Each wall is flat, endless, passes through zero and stands at right angles to its row. A trip goes straight from one point to another. Which walls does it cross, in order?
(in the rows, 128 means zero)

Walls:
(1): [ 81 123 102]
(2): [133 107 125]
(3): [123  68 180]
(4): [133 124 177]
(5): [106 130 164]
(6): [145 148 145]
Trips:
[145 167  76] to [114 133 178] -> 1, 5, 4, 3
[154 165 101] to [133  96 117] -> 2, 6, 3, 1
[112  74 145] to [136 114 144] -> 1, 6
[124 147  87] to [110  89 122] -> 2, 3, 5
[145 125 123] to [162 166 116] -> 2
[ 97 146 119] to [139 153 125] -> 6, 5, 1
[100  96 181] to [172 106 152] -> 1, 6, 5
[130 120 148] to [157 123 139] -> 5

Walls:
(1): [155 116 171 130 189  93 142 141  85 161 127]
(2): [ 90 109 141 109 138 116  96 129 158 147 137]
(3): [ 93 113  93 184 124 132 112 103 135 129 141]
(4): [ 96 162 104 115 112 142 134 128 154 107 146]
(5): [125 143 128 111 126 130 135 107 112  93 112]
(6): [114 100 151 158  98 171 139 126 161  91 112]
Trips:
[118  76  87  95 188  80 141  91 107 123 149] to [113  75 178 190 106 130 172  89  88  92  96] -> 2, 6
[113 121 167 126 143 124 154 127 136 164 100] to [128  98 141 116 138 131 115 112 120 135 161] -> 6, 3
[138  78 134 112 153 132 176 103 104 116  97] to [132 108 136 199 119 101 132  91 111 149 163] -> 3, 5
[116 127 132 143 122 103 133 116 122  92  95] to [106 122  94 112 121 139 125 178 172 151 135] -> 4, 2, 5
[ 94 130 106  85  71 115 129 118  95 128 127] to [128 127 107 102 123 118 151 140 158 108 143] -> 6
[ 82 185 142 124 102 121 141  87 140 148 164] to [144 141  97  98 129 132 125 125 165 142 124] -> 3, 5
[157 137 122 146  68 129 106  71  84  34  93] to [101 160  71 123 154 139 124 133 140 124 126] -> 6, 2
[138 123 102 130 138 143 100 155 123 135 174] to [112 128 119 112 134 101 172 120 185 144 107] -> 3, 6
[123 153 127 110 113 143 101 183  95 103 125] to [123 120 126 137 111  89  73 124 152 116 135] -> 2, 3, 5

Walls:
(1): [120 128 119 147 106 111  95 135 129 115 103  98 109 147  82 114 110 144
  94  99 131  94 124 105]
(2): [134 129 104  91 144 128  82 151 145  93 111  87  97 111 167 208 112 156
 127 135 114 130 116  99]
(3): [137 152  95 143 194 109 111 167 147 141 169 114 200 147 108 125 105 142
 102  95 141 125  96 134]
(4): [ 70 113 147 169  75 110  76 112 119  94 147 105  91  98 111 111 125  99
 125 132 163 113 123 192]
Trips:
[134 163 113 112  97 109 109 188 106 125 143 150 158  95 111 115 128 144
 124 116 135 102 168 114] to [126 127  76 126 141 174 112 152 134 120  93  87 145 118 117  80 114  95
 180 115 133 117 173 119] -> none
[163  91 186 116 122 128 205 135 168  98 152 114 126 140 201 156 158 107
 102 115  73  89 149 119] to [125  98 135 143  94 143 107 140 158 134  91 109 146 162 167 145 131 137
 169 182 127 119  93 142] -> 4
[165 151 159 114 136 131 157 142 147 151 123 156 124 166 102 135 146 135
 130 102 164 118 115 135] to [102 140  86 109 129 130 104 133 161 105 114 135 211 111 136 214 139 110
 172 134 131 110 116 125] -> 2
[107 113 123 118 215 122 119 139  72 161  88 149 133 166 144 193 129 139
 103 154  90 137 145 110] to [130 166 110 122  80 168  67 124 124 152 141 132 132 124 117 114 118 109
 108 111 111 127 135 152] -> 1, 4, 2

Walls:
(1): [136 100 156 163 200  68  73  88 142 116 118 128 128  78 141 139  94 143
  75 137 114 126 118  95 124  82 145 154 121  74 118 149 166 161 110 157
 123 135 158  96 169 178 116 125  95 149  89 192]
(2): [117 142 113 114 105 119 142  85 143 110 199 107 139 157 107 130 112  93
 138  67 126  86 157 111  93 132 109 138 124 144 159 113  90 176 177 151
 176 148 130 134 129  88 192 129  93 119 144  99]
(3): [158 167 141 124 166  92 110 140 172 102 175 166 130 150 113 123 115 143
  88 143 138 113 108  90 155 139 104  91 133  92 136 107 133  92 105 135
 146 115 110 145 132 126 123 127 146 112 133 126]
(4): [136 150 128 134 142 119 136  88  92  83 152 125  70 151 104  98 122 108
 132 105 119 126 115 141 179 162 116  93 119 131 128 133 167 104 106 150
  92 133 137 140 144 108 112 161 144 112 153 188]
(5): [ 90 152 111 119 134 129 130 135 146 107 143 121 105 111 116 119  96 120
 132  61 100 116 128  88 150 126 135 150 128 142  94 155 154  80 150 183
  92  77 152 115 141 150 154 108 140 142 115 136]
Trips:
[134 114 125 154 147  92 157 160 153 158 116  88 132 122 106 138  87 140
  78 139  78  84 131 119 143 105 189 107 154  91 174 110 127 157 205  74
 174 147 143 165 128 114  94 153  64 139 115  97] to [ 93 113 147 158 158 153  97 129 148 160 178 163 123 111 114 114 155 197
 159 133  76 114  98 134 163 135 105 141 132 122  98 137 126 148 109  89
 130 114 133 142  81 115 113 155 124 125 132 115] -> 2, 1
[144 137 129 131 149 126 154 131 158 191 119 124  79 152 175  96 122  77
 145 128 144 132 163 140 111 155 128  85 148 128 105 137 114 148 150  85
 155 102 117 133 122  76 123 100 104 158 150 123] to [129 142  73 178  87  39 143 137 151 129  92 180 124  81 119 151  83 117
 124 110 108 141 100 145 201 151 126 117 118 101 173 113 135 123 120  90
 123  96  99 129  97 157  93 127 116 110 145 164] -> 3, 4, 2, 1, 5
[101 150  61 121 147 133 119 143 173 141 104 139 126 113  98 126 105 142
 126 132 103 119 129 136 135 163 110  96 104 103 150 132 100 137  76 127
 105  78 167 164 110 147 101 155 142 132 139 143] to [133 145 129 186  98 160 161 129 161  85 151 126 140 128 117 164 106 126
 151 123 157 100 183  82  87 126  90 137  97 133 134 103 102 131 142 109
 110 119 136 163 173  96 196 156 102 113  95 130] -> 2, 4

Walls:
(1): [128 131 146 118 128 128 130  92 154  97 127 171  64 129 139 164 130 111
 147 115 151  82  89 154 115 115 124  99 114  73 105 102 141 147  92 118
 128  94 171  89 133 170 155  97 149 101 177 138]
(2): [139 115 108 158  77 127 107  89 150 112 147 105 104 102 124  83 104 112
 141  60 141  97 124  99 131 156 111 164 167 127 138 103 102 136 130 119
 129  79 172 110 113 103 152 163 149 116 168  89]
(3): [131 146 121 147 155 131 100  87 126 149 137 166 149 103 127 130 139 162
  87 123 140 143 102 154 140 151 157 131 119 155 113 118 161 147 113 112
  94 101 107 102  79 141 150 122 120  80 144 160]
(4): [ 65 111  94 137 101 106 111 145 144 100 112  77 103 117 177 137 118 166
 135 142 118 132 138 115  94 135 110 135 141 129 130 141 174 112 154 125
 128 130 110 181 112 145 172  77  97 138 137 106]
(5): [106 135 122 156 136 132 149 130 122 140 126 141 152 100 130  99 145 108
  95 127 151 174 117 116 134  97 126 151 114 152 139 106  98 167 141 165
 113 161 134 116 147 106 142 153 119 127  90 108]
Trips:
[172  73  74 138 126 143 160  84 112 157 135  66 152 108 121  82 132 172
 149 127 136 145 134 138 133 100 112 129 115 141 116 138 184  84  94 130
 165 146 138 162 113 190 113 135  67 149 102 122] to [ 84 128 145 170 111 125 187 140 165 168 154 116 105 110  91 114 133 115
 145 173 154 130 164 133 141 187  67 125 154 102 111 106 117 122  89  83
  92 135 148  94  92 148 132 190 155 166  76 113] -> 2, 5, 4
[124 118 138 139 153 102 122  91  93 139 135  82 156 109 115 181 136 101
 130 102 139 140 123 171  98 140  89 126 149 165 100 125  91 130  75 169
 141 154 161  98 159 108 145 144 126 147 163 136] to [182 159 134  77 196 149  95 128 100  65 125 160 141 138 141 107 114 114
 127 139 134 109 205  88 126 129 141 122 145  97 124 125 104 180 111 124
 146 175 185 131 137 143 163 108 150 102 160 146] -> 5, 2
[101 133 176 126 150 179 134 179  90 155 130 123  98 139  82 143 128 104
 138 123 124 133 116 160  83 176 151 127 125 124 129 173 110 136 137 148
 146 134 156 170 142  93 119 135 131 123 154  96] to [136 123 155 133 153 109 128 149 129 158 127 142 136 112 131 122  91 111
 150 128 125 125 164 108 133 121 146 121 139 112 132 130 129 175 192 124
 140 139 111 125 132 154 103 125 176 167 140 152] -> none
[112 116  94 160 124 112 114 135 142 151 128 102 109  99 117 162 179 163
 130 156 103  96 144 145 106 143 195 144 116 160 121 130 131  75  93 139
  91  98 110 127 122 163 113 135 158 126 156 116] to [ 92 172  74  99 142 135 127 120 131 106  89  80 108 123 124 156 144 117
 119 165 174 170 149 135  71 168 106  90 191 140  89 163  81 158 120 145
  65 147 106 183 144 113 139 158  58 133 117 103] -> 1, 5, 3
[125 176 169 110 121  99 146 103 116 144 163 110 126 164 107 162 133 162
  94 142 163 141 140 116 128 173 133 174 121 157 113  99 172 157 142 137
 107 171 154 118 104  78 113 156 147 150 106 114] to [128 107 128 159 113 145 134 155 121 167 134 170 141 120 101 124 140 107
  92  84 113 159 116 205 126  59 165 140 123 168  71 142 132  88 153 137
 129  70 172 129 137 127 125 154 131 160 118 128] -> none
[152 122 124 126 126 177 127 132  98 124 156 129 119 111 127 106 134 146
 136 127 130 133 171  75 152 100  92 132 130 142 179 173 119 133 112 119
 128 178 121 103 139 134 100 123  97 112 141 128] to [143 139  97 120 135 151  81 141 164 116 124 123 142 126 115 142 143 103
 155 139 106 103 109 134 120 143 109 149 121 172 138 115 128  74 120 116
  92 109 118  82 100 114 161  85 144  90 145 163] -> 2, 5, 3, 1, 4
[118 180  95  84 134 146 152 129 131 141 125 106 126 118 114 110 145 112
 142  72 108 145  95 138 118 184  90 170 136 199 124  89 138 141  86 145
  82 115 145 144 148 128 141 130 145  54 113 123] to [143 106 111 114 130 107 103  86 134 149 119 156 122  86  97 152 165  82
  81 144 144  95 161  89 127 128 128  94 135 139 125 108 111 148 166 116
 138 123 131 110 101 147 129 132 119 105 128 147] -> 1
